Each row of a before or after table is a point. One or more steps were done to the points. Then noise was added and the rows were shuffled. The steps act on columns, c1 being the first. What was done? A step turns or swaps two columns, mirrors them in a line or flattens them onto one, adds a multiple of one to another, or multiplies or shifts one. Angles are multiples of 10 degrees, from the lower column toward the higher: turns from -170 to 170, lines from 10 to 170 but not 90. Use the fewest steps. Two steps may share a column if one is a turn and the other turns, adds or multiplies; they go together, in the order done. Otherwise the lowest column goes first.

Before (14 x 3)
[[ 4.7 -3.6  0.0]
 [ 0.0 -2.2  2.6]
 [-2.6 -3.9  0.6]
 [-2.8 -5.0  9.2]
 [-2.0  6.7 -0.7]
 [-1.9 -7.5  0.9]
 [-0.1 -4.7  0.1]
 [ 9.9 -6.0 -1.3]
 [ 1.0 -1.5 -1.4]
 [ 6.9  6.9 -0.2]
 [-0.3 -6.6 -1.0]
 [ 5.3 -2.3  3.4]
 [13.0 -3.6 -1.6]
 [ 0.5 -4.0 -1.9]]
After (14 x 3)
[[-0.5 12.1 -1.0]
 [ 0.5  2.3  1.9]
 [ 1.7  2.5  2.1]
 [-0.9 -1.5  0.6]
 [ 3.1 11.3 -0.1]
 [-1.4  1.5  1.2]
 [ 2.4  0.6 -0.6]
 [-1.0 -1.6 -1.3]
 [ 0.3  0.6 -1.5]
 [ 0.9 -0.2 -0.5]
 [-0.1  4.2 -1.2]
 [ 4.9 -1.1 -0.4]
 [ 5.7  1.4 -1.9]
 [-1.3 -0.6  6.9]]
Steps: multiply c1 by 0.4; shift c2 by 5.0; multiply c3 by 0.7

Before (11 x 6)
[[-0.5  1.4  2.6  6.8  4.2 -4.8]
 [-2.8  0.0 -2.9  2.6  2.4 -5.9]
 [ 1.7  2.4 -0.4 -2.4 -0.8 -1.2]
 [-0.6  5.5 -0.3 -5.8 -0.8  5.6]
 [ 1.8  1.6 -0.1  6.2 -2.8 -4.8]
 [-0.2  5.6 -5.7 -2.5 -2.9 -0.1]
 [-5.5 11.9 -6.6  4.8 -4.6 -5.3]
 [ 1.8 -2.1  6.5  0.4  3.6 -8.4]
 [-1.8 -5.2  4.9 -2.2  2.3  2.7]
 [-3.5  5.3 -2.4 -4.9 -9.6  3.4]
 [-2.7  7.8 -1.0 -6.8 -3.9  1.1]]
After (11 x 6)
[[ -5.1 -16.6  -6.5  -5.3   0.9  12.2]
 [ -0.7  -9.0  -5.6   4.7   1.0  -3.9]
 [ -0.8  -5.7  -0.3   8.0  -2.5 -13.3]
 [ -3.4 -19.6  -2.2   6.8  14.7 -11.2]
 [ -2.7 -11.6  -1.1  11.5   3.0 -12.0]
 [ -2.2   3.9  -3.0  -2.1  -4.1   8.8]
 [ -1.6   7.8   4.1   2.7  -1.4  -5.2]
 [  1.1  -3.1  -0.2   5.6   0.7  -2.3]
 [  1.5  -5.7   0.2  -8.9   4.8  13.2]
 [  1.6   8.1   7.2   5.4  -5.4   7.7]
 [ -0.8   5.7   2.6 -10.4  -8.2  14.7]]
Steps: multiply c5 by 2.5; turn c2 and c5 by -140 degrees; multiply c4 by 2.5; turn c4 and c6 by 140 degrees

Before (14 x 9)
[[ 1.1  0.0 -0.6  4.6  5.9 -6.7 -0.5 -3.1  0.0]
 [ 8.4  2.2 -1.5 -0.3 -2.3  9.1  0.2 -0.4 -3.8]
 [ 0.8  0.3 -1.5  5.8  3.4 -5.4 -5.6 -6.5  0.5]
 [ 0.3 -0.8 -9.7  4.1  1.5  2.6  5.8  3.5 -2.2]
 [ 0.1 -2.2  0.0  5.8 -0.6 -2.8  2.2  4.6 -0.3]
 [-1.8 -0.9  6.4 -3.9 10.3  4.5  5.2 -5.0  4.9]
 [-4.5  1.5  5.2 -0.4 12.2  5.9 -3.7 -4.2  3.5]
 [ 3.2  1.6 -1.1  0.8  8.3 -7.4 -6.7 -1.4 -5.5]
 [ 2.9 -3.4 -1.6  3.3  5.6 -3.3 -5.2  1.4  1.9]
 [ 0.6 -0.5  1.2  1.6  6.1 -0.8 -6.0 -8.1 -1.9]
 [ 0.8 -4.4 -2.2  8.9  0.5  2.1  4.9  4.2 -6.8]
 [ 9.6 -0.9 -5.5  7.7  1.3  6.2  2.4  2.5 -2.9]
 [ 5.6 -8.6 -6.8  5.0 -1.2  0.0  1.1  1.4 -5.3]
 [ 9.2 -3.3 -4.5  9.4  1.0  0.8  3.7  2.5 -5.5]]
After (14 x 9)
[[-0.1 -1.2 -0.8  5.9 -4.9  2.6  0.0  1.2 -0.2]
 [ 0.9  1.8 -0.1  0.8  4.1  8.4 -7.2  7.4  4.3]
 [ 1.7 -1.3 -1.4  8.9 -3.5 -0.8  1.6  1.9  7.5]
 [ 5.1 -0.8 -3.7  4.9 -2.3  1.1 -2.4 -0.6  4.9]
 [ 1.0  0.4  0.0  4.6  4.3  6.1 -1.7  4.3 -1.3]
 [-1.7 -1.2 -0.5  1.3  9.7  1.3 -6.0  2.8  2.1]
 [ 9.6  3.8 -1.0  7.6 -1.7 -5.7 -3.3  2.1  3.7]
 [-5.9 -2.8  2.0 -0.3  8.4 -6.4 -1.8 10.4 -1.3]
 [ 9.0  0.7 -2.4  9.9 -2.2  0.2 -2.2  1.7  5.3]
 [ 1.0 -1.0 -0.8  3.7  0.9  2.7 -6.4  5.5 -2.8]
 [ 7.9  3.0  0.3  0.2 -0.1 -8.5 -3.0 -2.3  5.3]
 [ 1.4  7.0 -3.0  4.2 -2.8 -2.1  4.3  2.0  3.0]
 [ 0.4 -5.2  1.4 -3.8  7.2 -5.2  6.6  7.7 -3.9]
 [-1.9  1.1 -0.4  5.9  7.0  5.3 -7.2  0.7 -1.5]]
Steps: add -0.3 times c4 to c7; turn c1 and c7 by -20 degrees; turn c2 and c3 by 50 degrees; multiply c3 by 0.4; turn c5 and c8 by 70 degrees; turn c6 and c9 by 170 degrees

Before (9 x 12)
[[ -4.2  -1.4   1.2  -2.9  -2.0   5.2   2.2  -4.7   3.9  -0.8  -0.2  -1.9]
 [ -8.2  -6.2  -9.8   0.6  -1.1   3.6   7.2   7.2  -1.2  -2.7  -3.1   0.6]
 [  4.6   1.3  -3.8  -3.1   2.3  -5.3  -5.4   1.3  -1.9   0.9   3.9  -1.4]
 [  5.2  -7.4  -8.0  -3.4  -1.4  -4.5  -4.9   5.6   5.4   2.4   2.8   0.7]
 [ -5.2  -7.6  -8.9   3.4   8.5  -4.0  -2.8   8.2  -3.5   4.6   4.2   4.6]
 [ -5.3  -4.6  -4.8  -1.1   0.7   2.8   3.5  -2.1   2.1  -6.9 -10.0   2.9]
 [ -0.7  -7.7  -6.3  -4.3   0.6  -1.5  -6.3   6.6   2.6  -1.4  -2.2  -4.1]
 [ -7.7  -1.2   1.1  -6.0  -5.1   4.1   1.8  -2.9   1.2  -6.5  -2.8   3.9]
 [  1.3   2.7  -2.9  -9.5   2.0   3.0  -4.6  -4.1  -0.6   4.4   3.5   1.8]]
After (9 x 12)
[[ -8.9  -3.7  -2.2   9.6   1.1   3.0   5.0  -2.9   0.5  -6.2  -4.3   4.7]
 [-11.9   0.7   3.9   5.5   5.1   3.8   3.3  -3.5  -0.3  -5.8   4.0   2.5]
 [ -1.4  -7.4  -7.8   4.0   2.0  -1.2  -5.9   3.7   5.2  -2.4   2.9   0.3]
 [ -8.7 -10.2  -7.0  -5.4  -5.2  -4.2  -3.3   8.6   0.7   4.3  -0.9   9.1]
 [ -6.5  -0.5   1.6   1.0   2.4   5.0   2.3  -6.1   1.0  -0.4   2.6  -3.0]
 [-12.9  -5.6  -7.1   2.9   2.9   3.4   7.8   6.9   3.0  -1.4  -2.3   4.6]
 [  8.3  -6.4  -7.7  -0.9   3.9  -4.5  -5.3   2.2   7.6   1.3   4.5   4.8]
 [  1.9   2.2  -1.2   1.5  -3.1   3.0  -4.9  -3.2  -2.3   3.4   9.8   2.9]
 [  7.4   0.8  -5.1  -1.9  -2.7  -4.8  -5.5   1.7  -0.9   0.0   4.4   1.1]]
Steps: multiply c1 by 1.6; mirror c2 and c5 in the line at 170 degrees; add 0.3 times c6 to c3; turn c3 and c12 by -30 degrees; mirror c4 and c11 in the line at 120 degrees; turn c7 and c10 by 10 degrees; turn c8 and c9 by 30 degrees

Before (13 x 20)
[[-3.2 -0.9 -0.1  5.5  1.7  6.1 -2.2  5.0 -8.5 -6.7 -1.3 -5.3  2.9 -0.9
  -0.9 -0.3 -1.0  3.1  2.4  2.4]
 [-2.6 -2.3 -1.3  6.5 -5.7  3.3  0.4 -1.6  5.2  0.0 -3.5 -3.6  0.1  1.5
   5.0  1.6  1.1  3.2 -3.7  1.9]
 [-3.2 -5.0 -6.9  4.4 -6.1 -5.7  0.9 -4.2  0.1 -4.0 -1.2  7.8  9.1  6.9
   0.8  5.5 -4.7 -0.5 -0.4  5.3]
 [-5.9 -2.8 -2.3 -2.4  2.6 -3.6  0.8 -5.5  1.3  4.8  6.1 -6.2  5.2  1.6
   2.2  3.9  1.4  6.4 -4.5 -0.7]
 [ 1.3 -1.1 -2.1 -0.1 -4.6  1.0  0.3  5.9 -6.6 -5.8  7.7 -2.9  8.3  5.0
   2.6 -0.2  3.5  7.4  8.4  3.9]
 [ 0.0 -0.5 -3.5 -1.3 -7.3  3.1 -6.0 -4.9  5.4  1.6 -3.0  0.9 -2.2 -0.5
   4.8  2.9 -5.8  2.4  2.2 -2.4]
 [-7.4  6.0 -0.6 -3.3 -4.4  5.0 -6.9  1.6  1.3  0.5  0.2 -0.9 -2.5 -2.6
  -0.5  3.4  5.8 -3.3 -2.0 -8.6]
 [-3.0  6.6  3.3  3.7 -0.5  8.8  3.6 -6.4 -0.6  4.4  1.6 -0.2  0.6  6.5
   3.1  0.7  7.4  8.0 -1.0  1.2]
 [ 6.9 -0.5  5.1  0.5  6.4 -4.5 -8.9  7.5 -3.7  0.0  6.9  5.8 -0.6  8.3
   2.4 -0.8 -0.6 -1.8  1.3 -6.7]
 [ 4.6 -4.7  0.7 -0.7 -3.9 -5.2  1.7  4.3 -6.5  4.2  0.8 -1.3  4.2 -2.9
  -0.9 -4.0 -0.9  4.6 -4.0 -4.0]
 [ 3.6  1.8 -7.1  1.1 -6.3  8.0  3.2  3.2 -2.2 -7.5 -5.9  7.0  5.3  0.4
  -0.3 -3.4 -2.0 -4.9 -3.9  3.9]
 [-4.7  2.6 -1.9  3.4 -2.2  5.9  4.7 -0.4 -5.4 -5.1  5.3  1.8  9.0 -2.8
  -1.6 -3.6  1.9 -3.8 -2.6 -4.2]
 [-3.0 -8.0  2.3  0.6  4.8  4.4 -6.4 -3.8 -3.3  2.6  2.9 -2.1 -1.8  0.7
  -0.9  1.5  2.3 -4.6 -1.3 -4.7]]
After (13 x 20)
[[  7.6  -0.9   4.9   1.2   7.3   0.9   0.5   7.2   2.3   0.3   0.1   5.5
    0.0   7.0  -3.8  -8.7  -0.2   4.8   0.0  -6.6]
 [  3.5  -0.2  -3.0   0.2  -3.7  -6.9   1.3   6.1   3.2  -1.4  11.3  -3.4
    8.9   4.6  -7.7  -0.8   3.7  -2.5   8.1   3.4]
 [ -2.7   6.2   3.3   3.6  -0.4  -6.4  -1.2  -6.7   2.8   4.8   2.8  -0.5
    1.1   6.0   0.3   3.1   7.6 -10.4  -0.1   1.5]
 [ -2.3  -7.4   1.3   0.2   5.1   4.6  -1.3  -2.9  -0.9   1.1   4.6  -3.0
   -1.6   1.6  -3.5  -6.4   3.3  -3.3  -1.4  -4.4]
 [ -3.4  -2.1  -2.7   6.9  -4.9  -3.8  -1.7  -1.3   4.5  -0.6   0.5  -4.0
    0.1   1.6   4.8   0.8   1.4  -4.3  -3.5   2.2]
 [  3.5  -4.4   0.4  -0.2  -3.6  -6.1   5.0   3.9  -0.4   6.5   1.9  -0.6
    3.9  -1.9  -6.2   0.8  -0.7   4.5  -5.0  -4.0]
 [ -3.6  -5.3  -6.6   4.1  -5.5  -0.7  -5.7  -4.5  -0.2   0.2  -9.3   7.9
    9.8   7.4   0.6   1.0  -5.1   6.1  -0.1   5.2]
 [ -2.7  -0.1  -0.2   6.1   1.5  -2.4   0.2   5.4  -0.8  -4.9   4.3  -5.3
    2.8  -0.5  -8.2  -2.2  -0.7  -7.3   2.3   2.9]
 [  0.2  -1.6  -2.9  -1.1  -7.4  -1.3  -3.1  -5.5   4.2   0.9  -4.3   1.7
   -2.7  -1.1   6.1  -6.5  -6.1  -3.3   1.9  -1.5]
 [ -7.4  -2.9  -1.9  -2.4   2.8  -6.9  -3.3  -5.1   2.5   7.9  12.3  -6.2
    5.6   1.2   1.7   1.0   0.3   3.2  -4.1  -1.4]
 [ -8.1   6.3  -0.7  -3.8  -3.6   4.1  -3.2   1.9  -0.1  -0.9   1.7  -0.8
   -2.2  -2.4   1.2  -7.5   5.7  -5.4  -0.7  -8.9]
 [  2.5   1.4  -7.2   1.3  -7.3   5.5   4.4   3.1  -0.3  -5.5 -13.3   6.8
    4.6  -0.3  -1.6   2.4  -1.9  -7.3  -4.3   4.6]
 [ -5.1   2.8  -2.7   3.7  -2.0   4.7   4.0  -1.8  -2.3  -1.9   3.0   1.4
    9.0  -2.4  -5.8   4.5   1.5  -4.1  -1.4  -3.5]]
Steps: turn c1 and c19 by -10 degrees; mirror c6 and c18 in the line at 140 degrees; turn c7 and c16 by 90 degrees; swap c9 and c15; add 0.5 times c13 to c10; add -1 times c12 to c11

Before (11 x 32)
[[  1.6  -4.0  -3.2  -0.1   5.5  -4.7  -0.3   1.4  -2.7   1.3  -5.4   4.7
    1.6  -3.9  -1.2  10.0   4.9   0.4  10.8   0.7   3.9   5.0  -1.7   2.1
   -4.7  -1.4  -1.2   5.3  -0.2   6.4  -2.4  -2.4]
 [ -2.9   2.9   9.1  -1.2  -2.5   7.0  -5.7  -0.2   5.4   0.1  -1.3   1.0
    5.7  -3.0   5.2  -3.3  -4.5   6.1   4.5  -6.0   0.2   2.9   2.0  -7.1
   -3.3   3.1  -0.5   1.3  -4.3  -3.9  -4.9   2.1]
 [  8.3  -6.3   1.9  -1.5  -1.1   1.6   5.3  -4.7   3.0   4.8  -5.6   0.6
    8.6   0.8   6.5  -0.9   4.2   4.0  -5.0   1.2  -0.5  -6.9  -0.8   4.0
    0.4  -2.6  -1.1  -4.9  -1.7   4.4   4.5  -3.4]
 [  4.5   0.1   1.7   2.5   2.6  -0.8  -0.5   6.5  -4.5   2.1  -3.9   1.9
    3.5   2.5  -4.0   6.1   5.4  -1.2   2.4   1.5   4.6   7.5  -3.2   2.0
  -11.7   2.9   6.3   1.3  -3.1   6.3  -4.2  -2.3]
 [ -4.3   5.2   1.9  -6.0  -5.3   4.3  -9.3  -8.1   6.4  -1.8   2.1  -3.9
    2.1   3.2   0.5  -7.5   2.3   2.2  -4.2  -0.3   2.7   0.1   5.6  -5.5
   -1.8  -7.2   2.6   7.1   6.5  -3.7   3.4   0.8]
 [ -1.1  -4.0  -1.7  -0.1   0.0  -2.7  -3.0   7.5  -5.8   3.8  -1.3   7.0
    2.3   6.6  -5.0   1.2   5.1  -1.0   2.5  -0.2  -4.5   4.7  -5.0   2.8
   -7.6  -6.8  -2.9   4.4   2.8   0.5 -10.0  -0.9]
 [  4.9  -3.6  -1.5  -5.5  -2.0   2.6  -0.9   1.4   3.4   6.4  -8.3   1.5
    1.7  -0.5   4.1   3.7   4.6   6.3  -4.4   4.2   3.6  -2.8  -3.3   4.0
   -1.5   0.7   3.0   1.4  -5.0   2.0   4.9   0.9]
 [  1.8   1.1   2.4  -6.1  -4.2  -1.2  -4.2  -4.8  -2.2   2.0   3.2  -2.5
   -3.5   3.4  -3.2  -0.2   2.6  -4.8  -6.9  -0.7  -4.0  -1.2  -2.5   0.3
   -1.8  -9.0  -6.4   8.6   2.3  -0.2  -5.5  -4.1]
 [ -2.4   4.5   4.7  -9.1  -7.1  12.6  -8.0  -2.0   3.8  -3.1   3.1  -6.0
    6.2  -1.9   4.3  -2.8  -3.6   0.4   0.0  -3.7   6.4  -2.2   7.3  -2.6
   -3.7  -6.7  -0.8   6.3   3.9  -3.3   1.7   2.2]
 [ -1.2   0.7  -1.7   1.0  -3.3  -0.2  -2.6  -4.6  -3.2  -0.1   0.8   0.7
    0.4   5.6  -7.8   3.5  -2.1  -0.4  -4.5  -4.3  -8.3  -3.8  -0.6   3.2
   -1.1  -9.6  -7.0   7.3   2.0   0.2   1.0  -0.3]
 [ -1.6   5.0   4.1  -3.9  -6.4   5.0  -3.8  -5.5   1.3  -4.4   4.5  -5.0
    6.0  -4.9   7.5  -0.1  -2.4   7.6   0.7  -4.7   5.9   0.5   3.8  -4.4
   -6.6  -5.6   4.9   2.9  -0.9  -3.5  -5.7   8.1]]
After (11 x 32)
[[ 5.4  4.2 -4.2 -9.8 -6.8 12.9 -7.4 -2.1  3.3 -2.2 -2.5 -5.9  6.3 -0.8
  10.6 -3.1 -3.0 -0.3  0.4 -0.1  6.9 -2.0  7.1 -2.1  0.4 -7.1 -0.8  6.3
   3.0 -2.8  2.2  2.3]
 [ 7.8  5.0 -5.3 -3.4 -6.9  4.6 -3.6 -5.9  0.8 -4.8 -5.5 -5.0  6.0 -1.0
  10.1 -1.1 -2.8  8.0  0.5 -2.3  5.6  0.1  4.0 -4.0  1.8 -5.9  4.5  2.4
  -0.5 -4.0 -6.2  8.5]
 [ 0.2  1.8  3.2 -6.0 -4.6 -1.1 -3.3 -4.7 -1.0  1.5 -1.0 -2.1  1.0 -3.6
   5.6 -0.6  3.7 -4.5 -7.6 -2.3 -3.9 -1.4 -3.1  0.4  1.0 -9.6 -6.5  8.5
   2.0 -0.5 -5.5 -4.4]
 [-4.7 -3.6 -1.9 -5.5 -2.4  2.8 -1.1  1.1  3.6  5.9  5.4  0.8 -1.3  6.9
   5.1  2.8  4.3  6.4 -3.6 -2.9  3.5 -2.8 -3.9  3.7  3.6  1.1  3.1  2.4
  -2.8  1.7  4.3  1.2]
 [-5.1 -6.8 -7.9 -2.5 -0.7  1.4  4.6 -4.2  3.1  5.6  3.9  0.7  4.8  4.7
   1.0 -0.5  4.5  4.1 -4.3 -6.4 -0.6 -6.6 -0.8  4.3  0.2 -2.2 -1.0 -4.5
  -1.1  4.2  5.8 -2.2]
 [ 1.2 -3.1 -2.4  0.2  4.8 -4.9 -0.4  2.6 -2.3  1.7  0.9  4.7 -2.7  7.2
   3.3 10.1  4.7  1.6  9.8 -2.7  2.9  4.9 -0.9  2.1  3.7 -1.9 -1.4  6.1
   0.4  7.0 -2.6 -2.4]
 [ 3.5  1.7 -1.4 -0.2 -3.5 -0.2 -2.3 -3.3 -3.9 -0.2  3.1  0.5 -1.2 -2.3
  -0.3  4.4 -2.5  0.1 -5.1 -0.5 -7.5 -3.7 -0.4  3.2 -2.9 -9.7 -6.3  6.5
   1.7 -0.4  0.9 -0.3]
 [ 7.4  2.8 -1.2 -0.9 -3.0  6.9 -5.7 -0.3  5.1  0.6 -0.3  0.6 10.8  2.4
   5.8 -3.9 -4.1  6.3  4.6 -0.3  0.5  3.2  1.8 -6.9 -1.0  3.6 -0.5  1.5
  -2.3 -4.4 -4.2  3.0]
 [ 2.6  0.2 -2.7  3.3  1.3 -1.2 -0.4  6.0 -4.6  3.5  4.2  2.5  2.8  2.5
  -3.2  5.8  4.6 -1.4  2.1 -7.6  4.8  6.9 -2.9  1.7  9.7  1.7  6.7  0.4
  -2.7  6.8 -4.9 -2.6]
 [ 4.8 -3.6 -2.2 -0.6 -0.4 -1.9 -3.4  8.1 -5.6  4.3  3.7  7.4 -1.0 -1.9
  -0.9  1.5  4.5 -1.1  2.4 -1.5 -4.4  5.3 -5.1  2.9  5.4 -7.1 -3.0  4.3
   1.6  0.3 -9.9 -1.0]
 [ 3.3  5.7 -1.7 -6.6 -5.1  4.0 -8.9 -7.7  6.8 -1.6  0.6 -4.2  2.0 -2.4
   7.5 -7.5  2.3  1.7 -4.5  2.9  2.5  0.6  5.7 -5.6  1.3 -6.2  2.7  7.6
   5.4 -3.3  3.3  1.7]]
Steps: turn c20 and c25 by 140 degrees; turn c1 and c20 by -120 degrees; turn c3 and c13 by 70 degrees; multiply c14 by 0.7; turn c11 and c14 by -130 degrees; add 1 times c28 to c15; multiply c29 by 0.7
